Each row of a before or after table is a point. The points were changed in one or more steps. Then noise was added and the rows were shuffled. The steps act on how far a point lies along the listed directions, d1 being the first. Name the steps. A step turns or swaps two directions, mirrors them in a line or flattens them onto one, adds a multiple of one to another, or multiplies one. Angles are multiples of 10 degrees, from the lower direction toward the higher: turns from -170 to 170, lines from 10 to 170 but not 90. Use the fewest steps. Two steps may share a direction if one is a turn and the other turns, adds or multiplies; they go together, in the order done. Otherwise the lowest direction goes first.

Directions:
(1): [-53  11]
(2): [11 53]
Before (8 x 2):
[[ 21  19]
 [  0  18]
 [-16   9]
 [-56  17]
 [  5 -60]
 [ 17   9]
 [  8  -3]
 [  0   9]]
After (8 x 2):
[[ 18   1]
 [ 23 -54]
 [ 10 -15]
 [  7  17]
 [  9   1]
 [ 16  22]
 [ -4   8]
 [-60  -1]]
Steps: mirror d1 and d2 in the line at 120 degrees

Directions:
(1): [  4 -31 -58]
(2): [ 39  48 -23]
(3): [-53  33 -21]
Before (10 x 3):
[[ -4   3   4]
 [ -2 -27 -24]
 [  4   6   9]
 [ -5  11   7]
 [  0  -9 -17]
 [ 13  -5   8]
 [ -1  -3   0]
 [-37 -20 -31]
 [-16  -7   2]
 [  2  11   0]]
After (10 x 3):
[[  4  -4  11]
 [ -3 -14 -54]
 [  3 -14 -27]
 [-15   1   5]
 [ -3   5  16]
 [  8  14  -7]
 [  3   6   7]
 [ -1   2  -3]
 [  6   8  18]
 [ 32  -1 -60]]
Steps: multiply d1 by 1.6; turn d2 and d3 by -140 degrees

Directions:
(1): [ 48  17  10 -56]
(2): [-31  34 -55 -26]
(3): [-20  59  43   9]
(4): [ 46  30 -28  44]
Before (14 x 4):
[[ 26  33  11  37]
 [ 42  13  -1   5]
 [-22 -29  26  -9]
 [-13 -39 -22   7]
 [  0  51 -24  17]
 [ 10  35 -30  -4]
 [ 33 -17  18  46]
 [ 26  -7  46   2]
 [ 10  10 -30   4]
 [  1  16  -5 -60]
 [ 35  -6  27   8]
 [ 34   9  -1  15]
 [-17 -22 -21   9]
 [ -6   4  54  -7]]
After (14 x 4):
[[ 13 -21  -8 -31]
 [ 27 -42  32 -14]
 [-31   0  34  10]
 [-11 -24 -58   5]
 [ 13  23  27  17]
 [ 52   0  16 -22]
 [ 32  -9   9 -24]
 [-21 -15 -16 -16]
 [ -5  55 -33 -22]
 [ 28 -48 -25 -13]
 [ 49  20   6   8]
 [-33  -5  18  18]
 [  9 -28  -7 -24]
 [-21 -10 -38 -14]]
Steps: turn d1 and d2 by 40 degrees; turn d3 and d4 by 120 degrees

Directions:
(1): [ 45 -13 -57  19]
(2): [-30 -39   4  57]
(3): [ 51 -30  48   3]
(4): [-16 -57 -15 -46]
Before (11 x 4):
[[ -9 -14 -41  -3]
 [ 15 -15   7 -20]
 [ 38 -28  23 -25]
 [  4  27  15  -4]
 [-31 -36 -39 -13]
 [ -8 -49  18  25]
 [ 32  -9   1 -41]
 [-16  28  32  32]
 [ 42  32 -12  60]
 [ 53  17  13  33]
 [ 26 -15 -11 -16]]
After (11 x 4):
[[-32 -12 -31 -12]
 [ 56 -10 -23  22]
 [ 20  -1  15 -58]
 [ 38   1 -53  42]
 [ 14  22  17  53]
 [-11 -46  37  36]
 [ 20  30  -1  -5]
 [-58 -31 -10 -12]
 [ 13 -17   1 -30]
 [  8 -10  14 -30]
 [ 30 -18  39 -28]]
Steps: add -0.3 times d1 to d3; turn d1 and d4 by 40 degrees; multiply d2 by 1.3
